Each row of a before or after table is a point. The points were changed in one or more steps. Then noise was added and the rows were shuffled. The steps act on columns, c1 being the first. What was done? A step turns or swaps two columns, mirrors them in a line or flattens them onto one, adds a multiple of one to another, or multiplies or shifts one. Angles are multiples of 10 degrees, from the lower column toward the higher: turns from -170 to 170, lines from 10 to 170 but not 90. Use the fewest steps. Two steps may share a column if one is a turn and the other turns, adds or multiplies; they go together, in the order done. Otherwise the lowest column goes first.

Before, 12 rows:
0.019 -0.026 0.094
0.036 -0.013 -0.006
0.022 0.007 -0.022
0.001 -0.001 0.009
0.033 -0.043 -0.044
0.024 -0.037 -0.013
-0.026 -0.021 -0.034
0.012 -0.027 -0.045
-0.113 0.027 0.001
0.021 -0.023 0.107
-0.041 -0.026 -0.049
0.040 0.046 -0.004
After (12 x 3):
0.061 0.040 -0.033
0.094 -0.042 -0.018
0.083 0.057 -0.025
0.026 0.031 -0.024
0.073 -0.016 0.106
0.072 0.044 -0.002
-0.064 -0.026 -0.008
0.006 0.041 -0.037
0.090 0.013 -0.003
0.071 0.000 -0.022
0.052 -0.003 0.007
0.070 -0.007 0.100
Steps: shift c1 by 0.050; mirror c2 and c3 in the line at 100 degrees

Before (13 x 6):
0.026 0.057 0.027 -0.006 0.044 -0.005
0.071 0.016 -0.003 0.001 0.033 -0.042
0.063 0.037 0.030 0.015 0.060 0.000
0.007 -0.016 0.023 -0.079 -0.032 0.041
0.008 0.004 -0.025 -0.078 0.012 0.048
0.046 0.095 0.010 -0.043 0.058 -0.021
-0.078 -0.006 -0.015 -0.043 -0.014 0.082
0.033 0.026 -0.020 0.016 0.068 -0.031
-0.009 -0.092 -0.018 -0.063 0.058 0.075
-0.075 -0.070 -0.028 -0.055 -0.004 0.070
0.023 0.029 0.049 -0.041 0.069 -0.060
0.012 -0.040 0.033 -0.020 0.040 0.050
-0.028 -0.083 -0.017 -0.032 0.006 0.043
After:
-0.040 -0.004 -0.021 -0.065 -0.014 -0.093
-0.047 -0.011 0.026 -0.076 -0.031 0.005
-0.022 0.020 0.033 0.039 0.057 0.045
-0.030 -0.062 -0.020 -0.038 0.010 -0.033
0.021 0.014 -0.021 0.025 0.067 0.034
0.005 0.014 -0.002 0.022 0.035 0.077
-0.051 -0.027 0.032 -0.018 0.042 -0.014
-0.061 -0.001 -0.024 -0.070 0.011 0.006
-0.009 0.065 0.010 -0.025 0.059 0.064
-0.076 -0.067 -0.016 -0.063 0.059 -0.027
0.035 0.019 0.052 -0.028 0.069 0.066
-0.035 -0.050 -0.026 -0.082 -0.006 -0.081
-0.012 0.041 0.028 0.004 0.041 0.022
Steps: turn c1 and c4 by 20 degrees; turn c1 and c6 by 120 degrees; multiply c2 by 0.7

Before, 10 rows:
-0.039 -0.013 -0.026 0.052 0.140 -0.079 0.095 -0.032 -0.055 -0.016 -0.015
-0.046 -0.005 -0.185 0.000 -0.053 0.033 0.030 0.001 0.001 -0.018 -0.054
-0.013 -0.002 -0.046 0.013 -0.033 -0.044 -0.006 0.022 -0.082 -0.016 0.126
-0.032 -0.018 -0.057 0.031 -0.042 0.042 0.025 0.028 0.006 -0.082 0.104
-0.043 -0.031 -0.011 -0.003 -0.036 0.013 0.061 -0.005 -0.058 0.030 -0.052
0.010 -0.008 -0.018 -0.023 0.027 0.049 0.051 0.025 -0.072 -0.004 -0.041
-0.028 -0.063 -0.023 -0.010 -0.032 -0.030 0.037 0.059 -0.009 0.041 -0.062
-0.077 -0.006 -0.014 -0.031 0.045 0.008 0.008 -0.015 -0.024 0.002 -0.046
-0.023 -0.090 -0.027 -0.027 -0.034 -0.010 0.002 -0.019 -0.018 -0.031 -0.001
-0.011 -0.006 -0.004 -0.002 -0.035 0.006 -0.012 -0.006 -0.066 -0.053 -0.061
After, 10 rows:
0.059 0.074 -0.029 -0.013 -0.031 -0.018 0.003 -0.013 0.009 0.010 -0.012
-0.005 0.014 -0.020 -0.011 0.038 0.049 0.053 0.027 0.079 0.027 -0.025
0.059 -0.013 -0.179 0.001 -0.065 0.034 0.029 0.000 0.041 0.256 0.034
0.059 0.007 -0.011 -0.001 -0.030 0.012 0.059 -0.008 0.075 0.040 -0.011
0.058 0.044 -0.022 -0.004 -0.044 -0.028 0.035 0.060 0.051 0.078 0.036
0.017 0.001 -0.048 0.003 0.009 -0.047 -0.007 0.020 -0.039 0.051 -0.142
0.047 0.007 -0.057 0.015 -0.024 0.042 0.024 0.029 -0.083 0.004 -0.064
0.048 -0.001 -0.026 0.021 0.151 -0.077 0.099 -0.036 0.044 0.025 -0.029
0.096 -0.026 -0.014 -0.011 0.038 0.009 0.007 -0.015 0.053 0.025 0.007
0.019 -0.003 -0.004 -0.005 -0.030 0.010 -0.016 -0.002 0.087 -0.046 -0.007
Steps: multiply c1 by 1.3; turn c1 and c2 by 160 degrees; add -1.5 times c3 to c10; multiply c4 by 0.4; turn c9 and c11 by 130 degrees; add -0.3 times c11 to c5
